Each row of a before or after table is a point. The points were changed in one or more steps. Then noise was added and the rows were shuffled. The steps act on columns, c1 being the first. What was done? A step turns or swaps two columns, mirrors them in a line or flattens them onto one, adds a multiple of one to another, or multiplies or shifts one. Angles are multiples of 10 degrees, from the lower column toward the higher: turns from -170 to 170, lines from 10 to 170 but not 90. Use the fewest steps. Two steps may share a column if one is a turn and the other turns, adds or multiplies; they go together, in the order done. Otherwise the lowest column goes first.

Before:
array([[ -5, -17],
       [-22,  35],
       [-55,  12],
       [-44, -33],
       [-13, -18],
       [ -1, -38],
       [-36,  38],
       [  2,  29],
       [-36, -14],
       [-15, -21],
       [-15, -43],
       [ 22,  34],
       [ 12, -12],
       [-28,  51]])
After:
array([[  0, -31],
       [  1,  53],
       [ -2, -27],
       [ -2,  46],
       [  1,  57],
       [ -1, -19],
       [ -1, -33],
       [ -1,  21],
       [  1, -23],
       [  0,  83],
       [ -2, -69],
       [  0, -50],
       [  1,  59],
       [  1, -60]])
Steps: multiply c1 by 0; multiply c2 by 1.6

Before:
array([[ 11,  33, -33, -11],
       [-35,  10, -29,   3],
       [ -4,  30,  -3,  17],
       [  6,  48,   7, -22],
       [ 19,   1, -35,  18],
       [-36,  19,  90, -16],
       [-29,  -6,   0, -22],
       [  0,  42, -37,  -7],
       [-41,  -2,  -2, -12]])
After:
array([[ 37, -13, -14, -12],
       [ -4,  19,  29,  12],
       [-94,  -3,  20,  23],
       [ 35, -19,  -6,  30],
       [  2, -34,   4,   7],
       [ -4, -23,  -7,  47],
       [ -6,  10,  40,   9],
       [ 23,  -9,  40,   5],
       [ 36, -29,   6,  32]])
Steps: mirror c1 and c3 in the line at 140 degrees; turn c2 and c4 by 140 degrees

Before:
array([[ 24,  14,  16,  -9,  40,   6],
       [-43, -11, -41, -10,   9,  32],
       [ 44,  12,  15,  26,  18, -44],
       [-19,   6, -40,  -7, -45,  34],
       [ 15,  18, -12, -26,  32, -36],
       [-33,  10,  -3,  17, -14,  38],
       [  7, -59, -27, -14,  15, -16],
       [ 41, -49,  32,  18, -30,  40],
       [-39, -12,  32, -31,  21, -53]])
After:
array([[-39, -13, -29,  33,  44, -66],
       [-34,  10,  16,   3, -27,  28],
       [ 25,  13,  -7,  18,  79,  -2],
       [-42, -11, -10, -40,  16,  25],
       [-26,   8,  -6, -42, -90,  26],
       [  4, -63, -16, -29,  30, -20],
       [ 43,  10,  25,  10,  33, -49],
       [ 39, -52,  17,  32, -61,  30],
       [ 17,  22, -25, -10,  64, -43]])
Steps: swap c3 and c4; multiply c5 by 2; shift c6 by -10

Before:
array([[  5,   9, -23,  45,   7,   6,  -9,  26,  10],
       [ 76,  34, -57,  -6, -12,  -7,  -6,   9,  18],
       [ -8, -20, -12, -49, -59, -23,  43,  18, -61],
       [-36, -37, -33, -60,  -1, -23,  23,  57, -54],
       [  9,  24,  16,   2,  16,  -2, -50,  19,  10],
       [-67,  26,   3, -21,  12,  45, -52,  16,  13],
       [-31,  23,   4, -17,  43,   2,   7, -13,  -6],
       [ 35,  32, -49,  30,  12, -12, -55, -22,   8]])
After:
array([[  2,  25,   1, -21,  47,   4, -12,  33,  -8],
       [-37,  20, -58,   1, -12,  -8, -29, -68,  24],
       [ 22,  14, -15, -50, -55, -24,  49,   0, -74],
       [ 11, -14,  18,   7,  14,   4, -54, -16,  14],
       [-37,  -8, -48,  33,  12,  -8, -62, -16,  13],
       [ 68, -13, -31, -56,   3, -17,  46,   8, -75],
       [ 45, -11,   4, -23,  14,  42, -56,  50,  15],
       [ 23,   8, -28,  42,  10,  10, -12, -15,  11]])
Steps: turn c1 and c8 by -120 degrees; turn c2 and c7 by -40 degrees; multiply c9 by 1.3

Before:
array([[  2,   9,  -5,  18,  16, -12, -18, -10,  -2, -15,  40, -61],
       [ 69, -42,   3,  13,  25,  12, -25,  16, -34,  89, -10,  10],
       [  0, -25,   0,  -7,  28,  16, -13, -95,  -4, -27,  37, -18],
       [ 34,  14, -22, -12,  10,  -3, -17,  23,   3, -22,  49,  23],
       [ 19,  16, -49,  -1,   8,   9, -20,  15,   5,  20,  13,  22],
       [ -9,   1,   1,  -1, -19,  16, -25,  21,   8,  -8,  51,  19],
       [-11,  15,  -3,  13,   0,   7, -14,  16, -47,   4,   9,  14],
       [-28,   7,  -1,  18,  22,   2, -17, -22, -25,   3,  60,  10],
       [-10, -19, -56,  -7,  27, -11,  -8,  22, -10, -13,   8,  20]])
After:
array([[  9,  20,  -7,  13,   4,  -1, -12,  49,  -3,   2,  -9,  -2],
       [ 21,  12, -19,  19,   0,  42, -17,  15, -31,  20, -23,  -3],
       [  8,  13,  -9,  -1,  -7,  44, -24,  -3,  22, -19, -34, -12],
       [-54, -25,  46,  14,  90, -22, -26,  38,   5,  25,  -6, -36],
       [  0, -32,   4,  16, -16,  29, -17,  -2,  -8,  17,  -3,  53],
       [ -2,  25,  28,   0,  19,   8, -20,   2,  14,   8, -14,  -6],
       [  2, -30,  -1,  -8, -27,  35, -12, -27, -89,  31, -27,  -3],
       [-20,  26,  28, -12, -24,  56, -18,   6,  21,   9, -14,  -8],
       [ 23,  -3,  11,  -6, -10,  16, -10,  14,  20,  25,   8, -28]])
Steps: multiply c3 by 0.4; turn c1 and c3 by 140 degrees; mirror c2 and c12 in the line at 20 degrees; turn c6 and c11 by -110 degrees; add -0.7 times c4 to c6; swap c5 and c10; turn c8 and c9 by 70 degrees

Before:
array([[ 27,  12,   0,  15,  25, -52,  20,   1,  15,  25, -22,  57,  34,
        -43, -23, -49,  37,  -6],
       [ 53,  36,   1, -10,  25,   0,   8, -58,  21, -67, -26,  -1, -73,
         37, -26,  56,  32,  -5],
       [ 29, -26,  21, -33, -30,  -8,  12,  -2,  11,   5, -57, -13, -51,
         10, -28,  10,  28,  -2],
       [ 29, -11,  22, -35, -17,  51,  29,  10, -72, -13, -32,  66, -39,
         -9, -24, -19, -41,  17],
       [ 25,  20,  29, -17,  44, -21, -16,  22, -12,  -9, -17,  27, -68,
         13,  -1,   7,  14,  15],
       [ -4, -33,  22,  57,  19, -17,  17, -44, -13,  33, -41,  -5,   4,
         21, -64, -27,  15,   4],
       [ -2,  32, -37,  40,  -1,  14, -14,  -8,  19, -13, -60, -30,  -2,
         48, -51,  -3,  24,   6],
       [ 43,  30,  -6, -31,  25,   1, -19,  31,   4,  29, -21,  27, -60,
        -53,  20, -13, -46,  61],
       [ 28,   1, -22,  27,  44,   9,  -4,  23,  47, -22,   8, -18,   4,
         64, -34,  33,  25,  47],
       [-36,  15, -40,  11, -22, -42,   4,   2, -23,  40,  27,  72, -74,
         38, -23, -10,  26,  69],
       [ 20, -24,  49, -37,  11,   5, -23,  12,   5, -43,  36,  29,   2,
        -22,  17,  16,  -7,  18]])
After:
array([[ 52,  -7, -22,  26,  12,  10,  -4,  25,  48, -26,  10, -33,   5,
        -66, -33,  33, -25,  44],
       [  3,  16,  20, -33, -45, -35,  10,  -3,  16,   5, -59, -38, -47,
        -10, -29,  11, -38,  -1],
       [ 10,  23,  21, -36, -33,  35,  28,  10, -72,  -8, -34,  94, -39,
         12, -25, -22,  33,  17],
       [ 50, -16,  -9, -34,  -8, -29, -22,  33,   6,  26, -21,  68, -63,
         56,  24,  -9,  52,  64],
       [ 14,  25,  23,  57,  16, -15,  19, -43, -13,  29, -45, -19,   5,
        -25, -64, -21, -26,   3],
       [ -7, -38, -36,  43,  -3,  11, -14,  -8,  24, -12, -58, -36,  -2,
        -49, -51,  -5, -16,   8],
       [ 47, -21,  27, -15,  23, -58, -18,  22, -12, -12, -16,  24, -69,
        -13,  -4,   1,  -7,  10],
       [ 24,  30,  47, -39, -13,   7, -23,  12,   7, -38,  36,  24,   2,
         19,  18,  17,  -2,  18],
       [ 59, -42,   0, -10, -15, -34,   9, -53,  20, -68, -28, -17, -75,
        -35, -31,  55, -16,  -9],
       [ 34, -24,  -2,  14,   2, -33,  20,  -1,  16,  24, -22,  32,  33,
         41, -20, -51, -32,  -5],
       [-46, -21, -44,  10,   7, -80,   8,   2, -25,  38,  28,  63, -71,
        -38, -28, -10, -19,  68]])
Steps: turn c1 and c5 by -40 degrees; turn c2 and c17 by 160 degrees; add 0.7 times c17 to c12; add 0.5 times c13 to c6; multiply c14 by -1

Before:
array([[ 17,  18, -14,  43, -11,  57,   3,   3,  -8,  54,  33, -13, -37,
         -3,  17,  46, -23, -15,  16, -23,  51, -28, -28, -21],
       [ -5,  35,   8, -27,  31,  -9,  38,  -4,  15,   5,  28, -10, -17,
         30,  29,  26,  20, -21, -15, -43,  25, -26,  26,  37],
       [ -5,  42,  39,  -8,   0,  43, -17, -26,  -5,  -7,  -5, -12,  17,
         25,   1, -13,  -8,   9, -24, -14,  16,  -1, -23,  -3],
       [-12,  14, -28,  -1,  -3,  45, -20,  11, -25, -13, -40, -21,   8,
         18,  16,  20,  38,  20,  31, -26,  -1,  13,   1, -19],
       [ 39,  55,  -7, -33,  33,  42,  27,   3,  18,  23, -42,   2,  22,
          6, -27,   6,   9,  33,  16,  10,  53, -16,   3,  51],
       [ -3,  41, -31, -14,  -8, -16,  36,  16, -50,  21,   7,   6, -38,
        -16,   8, -19, -31, -21,  -6,  17,  33, -10,  18, -19],
       [ -7,  14, -25, -22,  47,  33,   3, -48, -26,  35, -11, -19, -19,
        -10,  26,  34,  -1,  13,  16, -29,   9,  17,  -7, -10],
       [  2,  -5,  -3,  34,  22, -13, -14, -46, -54,  42, -33, -30, -30,
         45, -17,  28,  20,   0,  -2, -34,  -3, -31,  -1,  -9],
       [-21,  28,  -3,  10,  20, -16,  19,  -8,   0,  31,  31,  33,   6,
        -22,  -2,  21,   6, -20,  14, -54,  11,  32,  11,  24],
       [ -9,  33,  31,  29, -25,  10,   8, -45,   9,  11, -25, -14, -11,
         49,  -2,   9,  29, -19, -16, -30,  16,  12, -35, -23],
       [-17,  -5,  34,  -9,  -2,  13, -13,  14, -28,  27,   5, -22,  14,
         44, -41,  36,   7,  40,  -7,  14,  22,  17,   8,   8],
       [ 17, -14,  21,   0,  49,   6, -12, -13, -41, -12,  21,  -6,   6,
         50,  20,   7, -12,  11, -14,  16,   3, -21, -32,   0]])
After:
array([[ 18, -14,  19,   0,  48,   5,  -5, -11, -41,  27,  21,  -7,   8,
         50,  19,   7, -11, -15, -15,  15,   4, -21, -39,  -1],
       [ -9,  34,  32,  29, -25,  11,   2, -45,  11, -39, -25, -13, -11,
         48,  -2,  11,  29,  29, -19, -31,  16,  13, -57, -23],
       [-18,  -6,  36,  -6,  -1,  14,  -5,  14, -27,  42,   4, -23,  14,
         43, -40,  35,  10, -95,  -8,  15,  22,  21,  14,   7],
       [ 38,  54,  -7, -33,  35,  42,  11,   3,  18,  34, -44,   3,  24,
          7, -28,   7,   8, -80,  17,  10,  54, -15,   6,  50],
       [ -3,  41, -31, -12,  -7, -17,  14,  17, -49, -51,   6,   4, -38,
        -17,  10, -19, -31,  25,  -7,  17,  36, -10,  26, -20],
       [ -7,  13, -24, -19,  47,  30,  -1, -50, -23,  -6, -11, -21, -20,
        -13,  29,  34,  -1, -48,  18, -29,  11,  18, -32,  -8],
       [-11,  18, -28,  -2,  -1,  47,  -7,  12, -21,  45, -42, -22,   9,
         18,  16,  19,  37, -30,  31, -25,   1,  15,   6, -17],
       [ -6,  35,   7, -28,  34,  -8,  14,  -4,  15, -38,  27, -10, -18,
         32,  28,  26,  18,  36, -15, -43,  26, -26,  25,  36],
       [-21,  27,  -4,  12,  18, -16,   7,  -8,   1, -56,  33,  33,   6,
        -22,  -2,  23,   6,  19,  11, -54,  13,  31,   7,  25],
       [  3,  -4,  -5,  34,  22, -13,  -7, -43, -54, -31, -34, -30, -30,
         46, -18,  27,  19, -27,   0, -35,  -3, -30, -24,  -9],
       [ 15,  18, -13,  45,  -9,  58,   1,   0,  -9, -65,  33, -11, -36,
         -4,  14,  47, -22,  -5,  14, -22,  53, -29, -25, -23],
       [ -7,  43,  39,  -8,   2,  44,  -6, -27,  -4,  18,  -3, -10,  17,
         22,   0, -13,  -9, -12, -23, -14,  15,  -1, -36,  -4]])
Steps: multiply c7 by 0.4; add 0.5 times c8 to c23; multiply c18 by 2.5; turn c10 and c18 by -140 degrees

Before:
array([[-13, -13,  -5,  34,  15, -12,  16,  -6,  -6, -47,  13, -10,   5,
        -24,  66,  -6,  23,   7,   9,  32,   4,   9,   5, -13, -10,  -8,
        -12, -11, -18,  34,   3,  -3,   0, -14,  -5,  -5, -20,  22,   2,
         -6, -20, -22,   2,  -3,   6, -15,   2, -31],
       [ 21,   0, -23,   2, -18, -27,  21, -10, -13, -11,  23,  -2,  26,
        -15,  22,  17,  37,  13,  30,  46,  -3, -25,   8,  -5,  24,   1,
         12,  -5, -15,  16, -27,   8,  19, -22, -37,  19,  16,  12,   0,
        -26, -13, -24,   0,  -7,  12,  27,   1, -28],
       [ -3,  15, -23,  22, -28, -26,  16,  24,   7, -41,  12, -13,   5,
        -15,  48,  -5,   3,  -2,  19,  32,  13, -25,  10,   4,  14, -30,
         10,   0,  -7,  41,   7, -20,   6,  -1, -32,  -4,  22,  -2, -12,
        -42,  -1, -10,  29,   6,  20,  11,  -7, -15],
       [ 14,  13,  -5,   8, -45, -13,  15,  11,  10,   2,  24,   3,  21,
        -26,  55,   0,  40,   9,  20,  28,   1, -30,   7, -21,  22,  -4,
         -6,   2,  10,  12,   0, -22,  -7, -26,  -4, -13,  26,   6,  27,
        -36,  13, -14, -11, -21,  -6,  13,  30, -22],
       [  2,  14,  -9,  18, -24,   0,  20, -20,  33,  -6,   5,   4,  20,
        -12,  40,   9,  29,  38,  13,  24, -11, -19,  15,   1,  11,  14,
         -1,  25,   2,  25,  14,  23,   8,  -7, -25, -19,  38,  20,   6,
        -39, -16, -17,  16, -17,  21,  11,   5,  -9],
       [  2,   8,  24,  -8,  15, -10, -23,  14, -15,  -9, -31, -25, -30,
          2, -17,  29,   6, -20, -34,  -2, -23,  22,   2,  13, -14,   4,
        -13,   9,  43,  -5,  21,  13,  69,  27,  33,  11,  24,   4,   3,
        -17,  13,  20, -43,   8, -32,   4,  16,  29],
       [-38,   5,  -2,  -4,   8, -45,  28, -17,  24, -12,  17,  -9,  16,
        -24,  34, -13,  47,  -1,   8,  23,   3,   7, -23, -10,  -3, -25,
         -8,  10,  10,  36,  -3, -22,   4,  -7, -13,  -9, -19,   6,   0,
        -18, -10, -35,  18,  11,  15,  16, -13, -10],
       [ 11,  17, -27,   5, -13, -31,  16, -25,   3, -35,  14,   1,  19,
        -30,  30,   1,  36,  16,  29,  12,  29, -28,  -6, -17,  -8,   2,
          4,   3, -23,  25, -17, -15,  -7,   2,  -9, -30,  33,  -7, -14,
        -26, -15, -12,   1, -12,  28,   7,  30, -20],
       [ -3,   0,  13, -36, -19,  22,   3,  35, -18, -16,  -7, -15, -24,
        -33,  -1,  23, -13, -37, -16,  11, -19,  22,  -3,  41, -18,  48,
         12,  12,  42, -12,  24,  20,  43,  13,  28,  -2,  38,  -6, -13,
          5,   8, -19, -29,  21, -29,  12,  12,  33],
       [ -4,  -4,  28,   0,  -5,  -6,  13,   7, -28,  -4, -33, -39,   5,
        -19, -10,  24, -18, -30,  -3, -36, -47,  26,   8,  20, -50,  -3,
        -47,  -2,  42, -14,  36,   4,  51,   4,  20,  14,  18,  -7, -10,
          1,   2, -15, -25,  31, -20,   3,  12,  25],
       [  7,  10,  23, -30,  -1,   3, -16,  13,   0,   1,   8,  -3, -26,
         26, -10,  21, -23, -33, -10, -22, -19,  18,  23,  13, -15,  30,
         -5,  15,  47, -18,  22,  12,  17,  -5,   7,  22,  33,   1, -12,
         23,   8,  13, -45,  36, -24,  -9,   6,  35],
       [ 11,  37,  10,  -3, -22,  -4,  -2,  16,  -1,   6,  24, -18,   3,
         31,  26,  34,  14, -28,  -7,  14,   2,  -9,  26,  47, -46,  38,
          0,  13,  34, -14, -18,  32,  35, -14,  11,  -8,  21, -11,  21,
         -9,  16,  11, -22,   0,  -2,  17,  21,  17]])
After:
array([[ -3,  15, -24,  22, -28, -27,  16,  24,   7, -40,  13, -13,  21,
        -14,  49,  -5,   3,  -3,  19,  33,  14, -24,  -1,   4,  14, -30,
         10,   0, -14,  41,   7, -20,  69,  -4, -32,  -5,  22,  -3, -11,
        -42,  10, -11,  29,   6,  79,  12,  -7, -15],
       [ -3,  -3,  28,   0,  -4,  -6,  13,   7, -28,  -5, -33, -38,   1,
        -18,  -9,  23, -18, -31,  -3, -35, -48,  26,   2,  20, -50,  -3,
        -48,  -2,  84, -15,  37,   5,  50,  -2,  20,  14,  19,  -7,  -7,
          1,   7, -16, -25,  31,  40,   4,  12,  24],
       [-13, -14,  -5,  35,  15, -12,  16,  -6,  -6, -47,  13, -10,  -8,
        -24,  66,  -7,  23,   7,   9,  32,   4,   9, -20, -13,  -9,  -7,
        -12, -11, -36,  35,   3,  -4,   9,  -1,  -4,  -5, -20,  22,  -2,
         -6,   4, -22,   2,  -3,  67, -14,   2, -30],
       [ 21,   1, -23,   2, -18, -28,  20,  -9, -13, -11,  24,  -2,  26,
        -15,  22,  18,  36,  13,  30,  46,  -4, -26, -13,  -5,  25,   1,
         12,  -5, -29,  16, -27,   8,  58,  -3, -37,  19,  17,  13,  -7,
        -26,   9, -23,   1,  -7,  72,  27,   1, -28],
       [  2,  15, -10,  18, -24,   0,  20, -19,  32,  -5,   5,   5,  34,
        -12,  40,   9,  29,  38,  12,  23, -11, -19, -17,   1,  12,  14,
         -1,  24,   4,  25,  13,  23,  67,   1, -25, -19,  38,  19,   4,
        -39,  15, -17,  16, -16,  81,  11,   5,  -9],
       [ -3,   0,  13, -36, -20,  23,   3,  35, -18, -16,  -7, -15, -24,
        -33,  -1,  22, -14, -36, -16,  10, -19,  21,   7,  41, -18,  48,
         13,  12,  85, -12,  24,  20,  35,  -3,  29,  -2,  39,  -6,  -7,
          6,  -3, -19, -29,  21,  31,  12,  12,  32],
       [-38,   5,  -3,  -4,   8, -45,  27, -17,  23, -12,  17,  -9,  21,
        -24,  33, -13,  47,  -1,   7,  23,   3,   7, -10, -10,  -3, -26,
         -8,  11,  20,  36,  -3, -22,  31,  -1, -13, -10, -18,   6,  -2,
        -18, -23, -35,  19,  11,  75,  16, -13,  -9],
       [  2,   8,  25,  -9,  15, -10, -23,  14, -15,  -9, -31, -25, -22,
          2, -18,  30,   6, -20, -35,  -1, -23,  22,  13,  14, -14,   4,
        -13,   8,  86,  -5,  21,  13,  94,   4,  32,  11,  25,   3,  13,
        -18,   2,  20, -42,   8,  27,   4,  16,  29],
       [ 11,  36,  10,  -2, -22,  -4,  -3,  16,   0,   6,  24, -18,  40,
         31,  26,  34,  14, -28,  -7,  14,   1, -10,  16,  47, -45,  38,
          0,  13,  68, -14, -18,  32,  49,   5,  11,  -8,  22, -10,  14,
         -9,  26,  11, -22,  -1,  58,  18,  21,  18],
       [ 11,  17, -26,   5, -13, -31,  17, -25,   3, -35,  13,   1,  36,
        -31,  30,   2,  36,  15,  29,  12,  29, -28, -14, -16,  -8,   1,
          4,   3, -46,  25, -17, -15,  32,  -4,  -9, -30,  34,  -7, -12,
        -26,  -6, -13,   1, -12,  89,   8,  30, -19],
       [  7,  10,  22, -30,  -2,   3, -17,  13,   1,   1,   8,  -3, -16,
         25, -11,  20, -23, -33,  -9, -23, -19,  18,   7,  14, -14,  30,
         -5,  15,  93, -19,  22,  12, -17,  -6,   7,  22,  33,   2, -12,
         23,  23,  13, -45,  35,  35,  -9,   6,  36],
       [ 14,  13,  -5,   8, -45, -12,  15,  11,  10,   2,  23,   3,  33,
        -26,  55,  -1,  39,   9,  20,  28,   0, -30,  13, -21,  22,  -4,
         -7,   1,  20,  12,   0, -22,  48,   5,  -4, -13,  26,   6,  16,
        -36,   6, -14, -11, -22,  54,  13,  30, -22]])
Steps: add 1 times c2 to c13; swap c23 and c41; multiply c29 by 2; add -1.5 times c40 to c33; flatten c34 and c39 onto the line at 70 degrees; shift c45 by 60
